Each row is a point. Two turns around zero, p and q, are shown by what they do to some points. Where does a point land after both, in the order given? Backwards means that the second turn is done in reverse. Each puzzle has new turns, and all numbers are rounded.
In the rows, zero is written as 128.

Turn p:
[ 91 114 150] => [ 86 112 135]
[ 88 144 131] => [ 89 144 119]
[123 186 127] => [122 186 131]
[123 114 106] => [131 116 104]
[182 129 153] => [170 126 170]
[161  81 101] => [169  84 109]
Turn q:
[118 140  93] => [100 129 102]
[142 142 148] => [146 148 135]
[144 120 158] => [158 130 146]
[ 81 145 159] => [100 148 176]
[119 146  66] => [ 86 128  78]
[164  75 144] => [178  85 131]
Where do these land?
p, then q: [165 136 165] => [169 146 155]
p, then q: [ 94 153 123] => [ 90 146 129]
p, then q: [124  91 115] => [129  90 119]
p, then q: [127 162 164] => [128 165 161]
q, then p: [174 119 120] => [173 124 112]
p, then q: [ 84 106  81] => [81 94 93]

Turn p:
[137 109 181 140] => [147 124 168 165]
[103 180 112 102] => [ 92 170 122  94]
[156 133  89 164] => [161 130  78 127]
[122 140 116  81] => [106 128 141  85]
[123  78 142 153] => [135  88 130 169]
Turn q:
[120 172 135 135] => [125 171 143 124]
[111 136 127 158] => [134 144 137 158]
[173  81  96 103] => [155  76  87 100]
[165  88 141 114] => [142  77 133 104]
[ 71 163 141 130] => [ 84 172 140 153]
Where do these land?
p, then q: [102 117 104 119] => [107 121 105 148]
q, then p: [127 111 116  78] => [ 91  97 117 105]
p, then q: [135  86 136 153] => [160  97 133 150]
q, then p backwards: [137 149  90 168] => [159 151 136 173]
q, then p: [139 177 193 122] => [109 166 199 131]

Turn p:
[118 154  99 174 119 117] => [139 146 120 176 107 154]
[ 88  83 117 108 145 118] => [ 85 117  89 127 156 112]
[125 136 155  93 137 100] => [107 145 153 115 140  93]
[105 141  98 128 165 141] => [126 155 106 135 162 154]
[163 137 168 112  73 165] => [140  98 170  78  82 137]
[183  85 111 112  83 132] => [161  96  98  92  82  96]
[113 161 149 170 174 125] => [136 138 162 174 168 152]
Turn q:
[109  91 117 121 135 143] => [115  99 135 152 135 150]
[128  31 151 109 152  48] => [131  34 193 127 173  82]
[130 158 151  95  60 136] => [141 128 107  59 100 160]
[116 142 106 155 110 146] => [112 143 116 142  92 135]
[135 127 106 166 149 132] => [125 144 131 168 115 108]
[169 154 101 108 144 144] => [162 144  81 142 141 123]
[106 170 127 131 145 127] => [100 165 114 120 139 121]
[130 152 164 139 129 148] => [136 167 145 113 129 145]
Where do these land?
q, then p backwards: [121  97 117  67 139 178] => [103 110 112 172 161 186]
q, then p: [114 166 116 155 152 143] => [122 164 142 156 118 158]
q, then p: [130 139 117 146 114 134] => [125 134 129 130 101 135]
p, then q: [ 91 199 101 145 110 112] => [110 196 119 110  84 154]
p, then q: [154 163 121 149 107 133] => [164 145 129 110 100 141]
q, then p: [135  87 186 113 134 107] => [130  96 161 100 169  93]
q, then p: [120  38 161 126 127 110] => [117  44 149 121 160  98]
q, then p: [159 136 104 124 142 108] => [149 143 111 151 123 102]
